Each row of a before or after table is a point. One or more steps were done to the points. Then noise was added and the rows were shuffled. The steps act on how far a point lies along the listed directions, d1 being the first. Name the steps. A step turns or swaps two directions, mirrors them in a line or flattens them onto one, adds a multiple of one to another, or multiplies one. Angles are multiples of 10 degrees, from the lower direction toward the higher: turns from -170 to 170, lines from 10 to 170 but not 90. Use the fewest steps. Two steps may share a direction if one is a turn and the other turns, adds or multiplies; they go together, in the order done. Otherwise the lowest direction goes first.

Directions:
(1): [39  3]
(2): [  3 -39]
Before:
[[ 11 -25]
 [ -7   2]
 [-19 -46]
 [-18  43]
 [  0  11]
 [ 14  -6]
 [-10   0]
 [ -8  10]
 [-14  60]
 [ -3  -4]]
After (10 x 2):
[[ 15   5]
 [-34  27]
 [ 21 -17]
 [  5 -49]
 [ -8  -2]
 [ -1  -6]
 [ -8  -2]
 [ -4   7]
 [-13   6]
 [-39  46]]
Steps: turn d1 and d2 by -30 degrees

Directions:
(1): [ 7 -4 47]
(2): [-8 47  5]
(3): [47  9 -6]
Before (11 x 3):
[[  9  -1 -12]
 [ -3  12  -2]
 [  6 -13  -3]
 [ 18  -2 -23]
 [ -1  11  -6]
 [  5  11  -3]
 [ -2  16  -2]
 [-10   8   4]
 [ 25 -14  17]
 [  9  -1  14]
 [ 15 -11 -21]]
After (11 x 3):
[[ 11 -23  -4]
 [  7 -30  -1]
 [  1  18 -14]
 [ -5 -23  -6]
 [ 11   1   9]
 [  8 -38  -6]
 [ 22   3  19]
 [ -1  32   8]
 [ 14  22  21]
 [  7  61 -11]
 [  5 -30  -4]]
Steps: turn d1 and d2 by 160 degrees; multiply d2 by 2.5

Directions:
(1): [ -4 -45   8  30]
(2): [10 28 31 35]
(3): [ 10 -14  43 -30]
(4): [ 53  -6 -14   2]
Before, 9 rows:
[[-14   1  -8 -18]
 [ -6  -1 -25 -17]
 [  0 -19 -23  11]
 [-12  -1 -16  24]
 [-18  43  12 -29]
 [ -1  60  -1  -8]
 [  5   1  -5   1]
 [  8 -18   7  23]
 [ 24 -30   3  -3]]
After (9 x 4):
[[-16  17  16   9]
 [  8  -8 -20 -22]
 [-10 -28  21  48]
 [-36 -10  38  36]
 [ 13  18 -14 -10]
 [  9   1  -3   2]
 [ 40   8 -14 -20]
 [-14   2 -14  -4]
 [  5  24   9  12]]
Steps: turn d1 and d2 by -130 degrees; multiply d3 by 0.4; multiply d4 by 1.6

Directions:
(1): [-29  36  19  -9 -21 -16 -18  50]
(2): [-29 -26  -6  33   2 -34 -45 -17]
(3): [-43  32 -18  20  24  41   2 -14]
Before (9 x 8):
[[ -7  28  -1   8  17  25  12   5]
 [  7 -26  -5  19  -2 -29 -17 -18]
 [ -4   0  -2   5  -6  -5  -2   7]
 [ -5 -10 -12  10  20  10   2 -14]
 [ -8  -1  -9  14  17   1  -5 -23]
 [-15  13  -8   9   3   5  -2  -1]
 [ -5  -2   6  12  -1 -16 -20 -11]
 [  8  21   8 -15 -10   0  13  29]
 [ -8  18  -4   6  15  39  13  -9]]
After, 9 rows:
[[ 26  -9 -14   0  27  24  26 -38]
 [  1  22   2  -7  -8   4   8  17]
 [-13  11   0   3  -8  -3  -5  16]
 [ 27  11  16 -11  -6  -6  10  26]
 [-19  26  24 -10 -30 -42 -27  58]
 [-13  19   4   8   5  13  -3  -5]
 [ 46 -18   9 -18  -2  11  25 -10]
 [ 31 -28 -18   3  29  27  28 -37]
 [ -2 -10 -28  30  26  25  10 -49]]
Steps: multiply d1 by 3; turn d2 and d3 by 100 degrees

Directions:
(1): [  2 -14  19 -32  46  33 -44  -3  11]
(2): [ 43  22 -31  37  44   4   1  -8 -12]
(3): [  0 -38 -40   9 -28  23 -23 -42 -11]
(4): [-26  29 -16  -5  -4 -18 -45  18 -48]
(5): [ 15  38  37  24 -29   5 -32 -31  20]
(6): [ 38 -37   5  13 -13 -33 -33  37  12]
Before (9 x 9):
[[-39 -27 -11 -24   3  34  11 -22   4]
 [-10 -49 -21 -16 -16  -1 -24  12 -34]
 [  1 -22  -5  15 -28  27  24 -48  32]
 [-21 -18  42 -45   4   1 -26  39  11]
 [  9 -11   3  -6   7  50  25 -48  25]
 [ 15  -3  -3   2  25 -26  44  36   9]
 [ 28 -29   2 -15  15   8  23   7  18]
 [-21  -3  -6  -5 -22 -12  10 -18 -21]
 [ 11  -7 -13  10  -5  11  -6  -9  -7]]
After (9 x 9):
[[  5  -5  38 -12  -6   2 -59   8  -6]
 [ 39  -6  22   3  -5  -1  15  -2  29]
 [  8  -2   0  -1  15  17 -13  -2  -3]
 [ -7 -42  15 -23  20  -1  -7  35  20]
 [ -3 -42   1 -22  25  40  15 -20  32]
 [-22  24  49 -14 -35 -25   9  33  11]
 [ 33  -7  -8  39 -33 -25  12  -6  14]
 [-11 -31  -6 -17  -5  -3 -17 -10 -16]
 [ 16 -34   6 -25  41  23  37   9  25]]
Steps: turn d1 and d3 by -80 degrees; turn d5 and d6 by -100 degrees
